Every row gives one point. Any point is a mix of the corners, with weights that add up to 1. It lies inside the corners' shape when no weight is negative. Say inside or outside, and name the corners with a negative weight.

Corners:
(1): 0.17	-0.43	-0.41
(2): 0.07	0.06	-0.68
(3): 0.44	0.38	0.39
(4): -0.83	0.47	-0.28
Points:
0.01	0.15	0.11 -> outside (2)
0.04	0.21	-0.25 -> inside
-0.18	0.43	-0.25 -> outside (1)
-0.56	0.32	-0.32 -> inside
0.02	0.17	0.26 -> outside (2)
-0.28	0.03	-0.33 -> inside
0.06	0.23	0.01 -> inside
0.16	-0.30	-0.33 -> inside

Corners:
(1): 0.29	0.10	0.16	0.27	0.41	0.40	0.11	0.39
(2): -0.47	-0.14	-0.89	-0.77	-0.69	-0.29	0.31	0.41
(3): -0.03	0.13	-0.05	0.16	-0.53	0.35	-0.97	-0.38
(4): 0.55	0.16	0.15	0.04	0.60	-0.13	0.60	0.07
(5): -0.36	-0.28	0.18	-0.18	-0.27	0.33	0.25	0.05
(6): 0.30	-0.08	0.17	0.74	-0.42	-0.34	-0.99	-0.11
(7): 0.63	-0.42	0.37	-0.07	0.34	-0.05	0.27	0.41
(8): -0.61	0.84	-0.14	-0.49	-0.16	0.11	-0.21	0.13
(9): -0.35	-0.10	-0.28	-0.20	0.08	-0.32	-0.36	0.02
Points:
-0.15	0.05	-0.29	-0.23	-0.22	0.01	-0.03	0.21 -> inside
-0.22	-0.02	-0.42	-0.31	-0.47	-0.04	-0.16	0.11 -> inside
-0.13	0.02	-0.16	-0.08	-0.26	0.03	-0.38	-0.05 -> inside
0.06	-0.11	-0.13	-0.09	-0.08	-0.04	0.01	0.09 -> outside (8)
-0.04	0.12	0.07	-0.18	-0.02	0.06	-0.05	0.17 -> inside
0.23	-0.51	-0.21	0.35	-0.32	-0.29	-0.86	0.01 -> outside (4, 5, 8)
-0.05	0.08	-0.03	-0.11	0.12	0.02	0.17	0.29 -> outside (3)
0.22	-0.34	-0.15	-0.01	-0.58	-0.29	-0.25	-0.05 -> outside (1, 8, 9)
0.40	0.10	0.30	0.37	0.28	0.10	-0.29	0.09 -> outside (2, 5)

Corners:
(1): -0.48	-0.49	-0.19	0.36	0.30	-0.29	0.30	-0.33	-0.15	-0.30	-0.47	0.45
(2): 0.47	0.52	0.20	-0.26	0.16	0.34	0.47	0.59	0.21	0.40	0.21	0.43
(3): 0.29	0.59	-0.44	-0.87	-0.21	0.24	0.42	-0.24	0.14	0.43	0.33	-0.27
(4): -0.25	0.04	0.05	-0.38	0.43	0.46	-0.13	0.36	-0.35	-0.15	-0.13	-0.04
(5): -0.04	-0.22	0.25	-0.51	-0.03	0.51	0.16	-0.66	-0.45	-0.19	0.04	0.18
(6): 0.56	0.10	-0.13	-0.44	0.40	0.16	0.13	0.30	0.13	0.41	0.44	-0.30
(7): -0.67	0.65	-0.21	0.23	0.13	0.41	-0.03	-0.10	-0.57	-0.20	0.20	-0.09
(8): 0.37	0.46	-0.46	-0.68	0.19	0.43	-0.16	-0.34	-0.71	-0.31	-0.40	-0.16
(9): 0.38	-0.56	0.09	-0.15	-0.46	0.46	-0.27	-0.01	0.13	0.26	-0.48	0.50
(10): 0.32	-0.43	0.35	-0.62	-0.47	-0.24	-0.07	0.22	-0.27	-0.16	-0.35	0.75
(11): 0.07	0.59	0.42	-0.08	-0.09	-0.19	0.49	0.26	0.18	0.34	-0.27	0.01
(12): -0.33	-0.04	0.33	0.25	-0.10	0.62	0.66	0.21	-0.57	0.14	-0.06	0.06
(13): 0.18	0.44	0.19	-0.63	-0.40	0.44	0.17	0.74	0.21	-0.42	0.39	-0.26
Points:
0.12	0.25	-0.11	-0.46	0.08	0.35	0.18	0.03	-0.30	-0.07	0.11	-0.01 -> outside (9, 11)
0.20	0.32	-0.08	-0.46	-0.01	0.26	0.16	0.07	-0.14	-0.01	-0.01	-0.08 -> inside
0.02	0.27	-0.01	-0.31	-0.06	0.34	0.25	0.13	-0.15	0.04	0.14	-0.07 -> inside
-0.04	0.05	-0.02	-0.31	0.03	0.35	0.05	-0.01	-0.31	-0.06	-0.12	0.02 -> outside (2)
0.06	-0.08	0.02	-0.23	0.03	0.13	0.13	-0.10	-0.26	-0.01	-0.22	0.32 -> outside (13)
